Each row of a before or after table is a point. The points were changed in one or more steps. Then noise was added and the rows were shuffled. The steps act on how far a point lies along the listed directions, d1 being the first. Name the steps. A step turns or swaps two directions, mirrors them in a line or flattens them onto one, adds a multiple of one to another, or multiplies one. Angles are multiples of 10 degrees, from the lower direction toward the higher: turns from -170 to 170, lines from 10 to 170 but not 90. Use the fewest steps. Two steps may share a direction if one is a turn and the other turns, adds or multiplies; they go together, in the order done. Otherwise the lowest direction goes first.

Directions:
(1): [ 0.06  0.71 -0.11]
(2): [ 0.71 -0.04  0.11]
Before:
[[ 0.74 -0.70  0.58]
 [-0.42  0.09 -0.22]
 [-0.03 -0.23 -0.12]
 [-0.34  0.73 -0.13]
 [-0.01  0.21  0.28]
 [ 0.73 -0.95  0.23]
 [ 0.01  0.06 -0.17]
 [ 0.35 -0.13 -0.06]]
After:
[[-0.15  1.15  0.15]
 [ 0.07  1.20 -0.29]
 [ 0.00 -0.10 -0.11]
 [-0.24 -0.77  0.14]
 [ 0.23  0.13 -0.13]
 [ 0.26 -0.39 -0.02]
 [-0.20  0.26 -0.25]
 [-0.17 -0.05  0.29]]
Steps: turn d1 and d2 by -140 degrees

Directions:
(1): [ 0.35 -0.40 -0.06  0.63]
(2): [ 0.73  0.31 -0.02 -0.21]
Before:
[[ 0.14 -0.07 -0.03  0.08]
 [-0.67 -0.07 -0.03 -0.19]
 [ 0.19  0.43 -0.11 -0.60]
 [-0.14 -0.50 -0.06  0.57]
 [ 0.87 -0.31 -0.07  0.32]
 [-0.31 -0.35  0.08  0.47]
 [ 0.50  0.56 -0.05 -0.80]
 [-0.66 -0.32 -0.08  0.39]
 [-0.15 -0.53  0.11  0.63]
 [-0.08 -0.70  0.29  0.74]]
After, 10 rows:
[[-0.85 -0.01 -0.05 -0.10]
 [-0.60  0.33  0.40 -0.70]
 [ 0.49  0.42 -0.01 -0.71]
 [ 0.09  0.06 -0.01 -0.12]
 [ 0.51 -0.28 -0.21  0.45]
 [-0.55  0.18  0.17 -0.26]
 [-0.51 -0.35 -0.06  0.28]
 [-0.52  0.27  0.02 -0.50]
 [ 0.95 -0.30 -0.14  0.48]
 [-0.56  0.28  0.22 -0.50]]
Steps: mirror d1 and d2 in the line at 80 degrees

Directions:
(1): [-0.51 -0.44 -0.17 -0.11 -0.68 -0.55  0.28 -0.18]
(2): [ 0.37 -0.21  0.65  0.06  0.30 -0.42  0.71  0.05]
(3): [-0.26 -0.48 -0.14  0.86  0.36  0.20  0.04 -0.39]
(4): [-0.02  0.18 -0.74  0.18  0.37 -0.45  0.26  0.60]
(5): [ 0.57 -0.64 -0.14 -0.15  0.13 -0.41 -0.64 -0.03]
(6): [-0.56 -0.44  0.41 -0.11  0.19  0.17 -0.23  0.75]
Before (13 x 8):
[[-0.27  0.14  0.19 -0.29 -0.50 -0.03  0.24 -0.24]
 [-0.08  0.37  0.28 -0.04 -0.23  0.20  0.45  0.12]
 [ 0.27  0.22  0.18 -0.49  0.09  0.01  0.19  0.20]
 [-0.37 -0.09 -0.02  0.01  0.18  0.47 -0.51  0.37]
 [ 0.15  0.07  0.25 -0.27 -0.11  0.34 -0.56  0.39]
 [-0.14  0.10  0.14  0.30 -0.32  0.27  0.24 -0.46]
 [-0.29  0.44  0.44 -0.35  0.05  0.33 -0.13 -0.02]
 [-0.20 -0.29  0.44  0.12  0.22  0.13 -0.38  0.38]
 [-0.24 -0.47 -0.11 -0.01  0.32  0.52 -0.90  0.21]
 [-0.40  0.31  0.76 -0.45  0.22  0.51  0.09  0.32]
 [-0.04 -0.11  0.46 -0.23 -0.17  0.08 -0.07 -0.37]
 [-0.17 -0.72 -0.02  0.25  0.33  0.53 -1.17  0.14]
 [-0.51  0.00  0.30 -0.05 -0.47  0.02  0.13 -0.04]]
After, 13 rows:
[[-0.31  0.25 -0.30 -0.22 -0.34 -0.22  0.28  0.10]
 [-0.24  0.54 -0.03 -0.18  0.39 -0.13  0.24  0.49]
 [-0.33  0.51 -0.07 -0.11 -0.47  0.54 -0.07  0.07]
 [-0.21  0.23 -0.44  0.41 -0.09  0.03  0.34 -0.05]
 [-0.29  0.18 -0.58 -0.11 -0.02 -0.03 -0.30  0.10]
 [ 0.57 -0.88  0.25  0.63  1.53 -1.02  0.71  1.15]
 [ 0.22 -0.28  0.48  0.24  0.94 -0.54  0.81  0.87]
 [-0.68  0.53 -0.03 -0.37  0.21  0.56 -0.24  0.57]
 [ 0.52 -0.68  0.33  0.30  1.37 -0.90  0.84  1.01]
 [-0.27 -0.23  0.15  0.15  0.26  0.09 -0.45  0.51]
 [-0.53  0.12 -0.14  0.05 -0.24 -0.24  0.29  0.32]
 [-0.03  0.29 -0.08 -0.61 -0.30  0.54 -0.47 -0.04]
 [ 0.47  0.07  0.20 -0.06  0.46 -0.37  0.26  0.93]]
Steps: multiply d2 by 3; turn d2 and d4 by -150 degrees

Directions:
(1): [ 0.01 -0.36  0.41 -0.01  0.13 -0.36  0.71 -0.74  0.22]
(2): [ 0.43  0.14  0.20  0.59  0.65 -0.07 -0.60 -0.39 -0.03]
(3): [-0.64  0.09  0.71  0.12 -0.33  0.51 -0.36 -0.24  0.23]
(4): [-0.09 -0.20  0.55 -0.26 -0.03 -0.47 -0.22  0.15 -0.91]
(5): [-0.01  0.41  0.01  0.19 -0.57 -0.88 -0.26  0.00  0.40]
(6): [ 0.40 -0.71  0.00 -0.58 -0.17  0.01 -0.58 -0.11  0.41]
Before (9 x 9):
[[-0.66  0.13 -0.15  0.45 -0.02  0.82 -0.05  0.24  0.28]
 [-0.09  0.11  0.44  0.22  0.40  0.20  0.49 -0.55  0.20]
 [ 0.43  0.00 -0.59 -0.41  0.24 -0.33  0.00  0.20  0.35]
 [ 0.09 -0.51  0.35 -0.05 -0.08  0.24  0.17 -0.77  0.45]
 [ 0.05 -0.31  0.75  0.15  0.04 -0.38 -0.08 -0.41 -0.48]
 [ 0.27 -0.34  0.15 -0.28  0.65  0.56  0.15  0.00 -0.16]
 [ 0.01 -0.41 -0.46 -0.56  0.13  0.01  0.48  0.05 -0.36]
 [ 0.28 -0.38 -0.25 -0.80 -0.48 -0.87 -0.01  0.58 -0.47]
 [ 0.06  0.11 -0.70 -0.31  0.08 -0.11  0.01  0.58 -0.57]]
After (9 x 9):
[[ 0.23 -0.11  0.26  0.32  0.46  0.58 -0.70  0.10 -0.65]
 [-0.73  0.09  0.13  0.49 -0.34  0.05  0.37 -0.26  0.68]
 [ 0.00  0.32 -0.96 -0.24 -0.31 -0.27  0.31  0.49  0.14]
 [ 0.07 -0.68  0.47 -0.16  0.14  0.48  0.00 -0.59 -0.10]
 [-0.15 -0.28 -0.84 -0.71 -0.20  0.24  0.68  0.32  0.03]
 [ 0.04 -0.30 -0.77 -1.11 -0.76 -0.25  0.11  1.15 -0.35]
 [ 0.37 -0.14 -0.31 -0.50  0.16 -0.65  0.19  0.05  0.18]
 [ 0.40 -0.04 -0.18  0.03  0.59  0.63  0.04 -0.08  0.51]
 [ 0.01  0.03  0.52  0.22  0.70  0.41  0.22 -0.45 -0.18]]
Steps: turn d1 and d4 by 70 degrees; turn d4 and d5 by -60 degrees; multiply d2 by 2

Directions:
(1): [-0.22  0.08 -0.92 -0.60  0.15  0.08  0.07  0.24  0.69  0.18 -0.15]
(2): [-0.57 -0.66  0.06  0.07  0.13  0.80  0.52 -0.16  0.01 -0.03  0.41]
Before:
[[-0.20 -0.35  0.38  0.23  0.10  0.45  0.10 -0.30 -0.29  0.00  0.09]
 [-0.07  0.06  0.22  0.19 -0.03 -0.24  0.20 -0.08 -0.29  0.09  0.08]
 [-0.90 -0.36 -1.54 -0.95  0.25  0.56  0.61  0.16  1.13  0.13  0.05]
 [-0.43 -0.42  0.17  0.07 -0.10  0.41  0.02 -0.46 -0.15 -0.16  0.75]
 [-0.02 -0.21  0.37  0.30  0.10  0.33  0.43 -0.15  0.01  0.00  0.15]
 [-0.56 -0.18  0.04  0.40  0.14  0.69  0.33 -0.31 -0.01 -0.08  0.02]
 [ 1.00  0.71 -0.04 -0.03 -0.02 -0.59 -0.62  0.19 -0.06 -0.27 -0.20]
 [-0.21 -0.29 -0.17 -0.08  0.18  0.34  0.28  0.00  0.32  0.01  0.20]
 [-0.74 -0.72 -0.37 -0.07  0.01  1.03  0.48  0.07  0.40  0.20  0.38]
 [-0.43 -0.62 -0.25 -0.22  0.15  0.71  0.39 -0.21  0.12  0.25  0.46]
 [-0.54 -0.72 -0.60 -0.28  0.21  0.96  0.48 -0.17  0.50  0.01  0.36]
 [-0.05  0.41 -0.86 -0.38  0.26 -0.20  0.04  0.28  0.51  0.05 -0.43]]
After:
[[-0.27 -0.20 -0.89 -0.55  0.14  0.31  0.12  0.01  0.56  0.45  0.18]
 [ 0.68  0.03  0.87  0.51  0.03  0.08 -0.24 -0.16 -0.67 -0.44  0.29]
 [-0.17 -0.16 -0.29 -0.21  0.17  0.22  0.19  0.05  0.47  0.06  0.11]
 [-0.52 -0.27 -1.00 -0.45  0.01  0.56  0.16  0.30  0.76  0.37  0.07]
 [-1.20 -1.01 -0.65 -0.34  0.21  1.21  1.00 -0.22  0.51 -0.07  0.55]
 [-0.16  0.20 -0.75 -0.49 -0.08 -0.25 -0.41 -0.05  0.45  0.03  0.25]
 [ 0.19  0.27 -0.31 -0.16  0.08 -0.13  0.07  0.13  0.44  0.18 -0.24]
 [-0.47 -0.46  0.29  0.39  0.28  0.64  0.57 -0.19 -0.24 -0.20  0.20]
 [ 0.11  0.26 -0.46 -0.35  0.07 -0.22 -0.25  0.02  0.32  0.25 -0.36]
 [ 0.05  0.30 -0.07 -0.03 -0.04 -0.46  0.06  0.03 -0.14  0.14 -0.03]
 [-0.39 -0.42 -1.01 -0.54  0.25  0.66  0.26  0.04  0.81  0.09  0.14]
 [-0.30  0.43 -0.73 -0.12  0.14  0.14 -0.02  0.02  0.48  0.07 -0.42]]
Steps: swap d1 and d2

Directions:
(1): [-0.17 -0.16  0.65 -0.47 -0.43  0.08 -0.30  0.27 -0.35 -0.40 -0.84 -0.03
 -0.18 -0.57]
(2): [-0.61 -0.12  0.19  0.55  0.80 -0.26  0.33 -0.27 -0.30  0.15 -0.33 -0.05
  0.50 -0.55]
(3): [-0.20 -0.13  0.06 -1.11  0.36  0.39  0.27  0.16  0.32  0.67  0.09 -0.07
  0.38 -0.12]
(4): [-0.38 -0.12 -0.18 -0.26 -0.22 -0.69  0.67  0.37 -0.34 -0.02  0.58  0.00
 -0.64 -0.39]
(5): [ 0.43  0.24  0.30  0.09  0.15  0.19  0.56 -0.29  0.46  0.06 -0.21  1.00
 -0.46 -0.36]
(6): [ 0.15  0.58  0.60 -0.31  0.50 -0.49  0.05 -0.42 -0.05  0.06 -0.18 -0.56
 -0.52  0.52]
Before (10 x 14):
[[-0.10  0.36  0.20  0.00  0.44 -0.45  0.53 -0.18  0.09  0.23  0.02  0.02
  -0.46 -0.15]
 [ 0.21  0.07 -0.05  0.19 -0.96 -0.01 -0.79  0.42 -0.36 -0.46 -0.21 -0.13
  -0.28  0.24]
 [ 0.16  0.23  0.01 -0.20  0.77 -0.18  0.26 -0.44  0.25  0.29  0.13 -0.24
  -0.02  0.30]
 [-0.17 -0.15  0.12 -0.52 -0.60 -0.29 -0.51  0.32 -0.53 -0.49 -0.34 -0.50
  -0.35  0.12]
 [ 0.01  0.22  0.33 -0.54 -0.09  0.26  0.25  0.13  0.03  0.25 -0.15 -0.17
   0.15 -0.26]
 [ 0.26 -0.01 -0.06  0.11 -0.39  0.34 -0.46  0.05  0.36 -0.16 -0.43  0.13
   0.29  0.15]
 [ 0.17 -0.23 -0.54 -0.43  0.05  0.61  0.15  0.24  0.49  0.33  0.46  0.38
   0.28  0.07]
 [ 0.01  0.17  0.16  0.10  0.48 -0.47  0.37 -0.12  0.03  0.13 -0.01 -0.26
  -0.01  0.06]
 [ 0.59  0.08  0.07 -0.02 -0.24  0.30 -0.13 -0.03  0.36  0.17 -0.16  0.51
  -0.05  0.27]
 [-0.23 -0.26 -0.04  0.15 -0.67  0.15 -0.43  0.32 -0.49 -0.33 -0.23 -0.14
   0.04 -0.17]]
After (10 x 14):
[[ 0.55  0.03 -0.99  0.72 -0.06  0.16  0.45 -0.06  0.54  0.05  1.00  0.77
  -0.29  0.35]
 [ 0.25  0.38 -0.45  0.51  0.90 -0.58  0.67 -0.61  0.31  0.27  0.78 -0.02
  -0.27  0.56]
 [-0.28  0.25  0.48 -0.32  0.33 -0.41  0.45 -0.06 -0.10  0.17 -0.39 -0.03
  -0.44 -0.43]
 [ 0.66  0.15 -0.47 -0.06  0.03  0.28  0.13 -0.09  0.64  0.60  0.58  0.42
   0.08  0.66]
 [-0.32 -0.37  0.36 -0.37 -0.79  0.50 -0.79  0.44 -0.56 -0.41 -0.87 -0.30
   0.22 -0.38]
 [ 0.35  0.04 -0.54  0.18 -0.10  0.33 -0.25 -0.06  0.68  0.27  0.29  0.05
   0.47  0.63]
 [ 0.27  0.41  0.59  0.13 -0.39  0.19  0.00  0.01 -0.13 -0.35 -0.66  0.14
  -0.16 -0.37]
 [-0.12  0.11  0.18  0.09  0.51 -0.57  0.44 -0.12 -0.03  0.14 -0.01 -0.26
   0.00 -0.05]
 [-0.16 -0.24  0.95 -1.00 -1.08  0.12 -1.20  0.53 -0.77 -0.99 -1.61 -0.57
  -0.33 -0.31]
 [ 0.06 -0.10  0.21 -0.92 -0.95  0.51 -1.10  0.65 -0.23 -0.12 -0.47 -0.47
   0.14  0.22]]
Steps: turn d1 and d4 by -40 degrees; multiply d1 by 3; multiply d2 by 1.3; mirror d3 and d5 in the line at 70 degrees
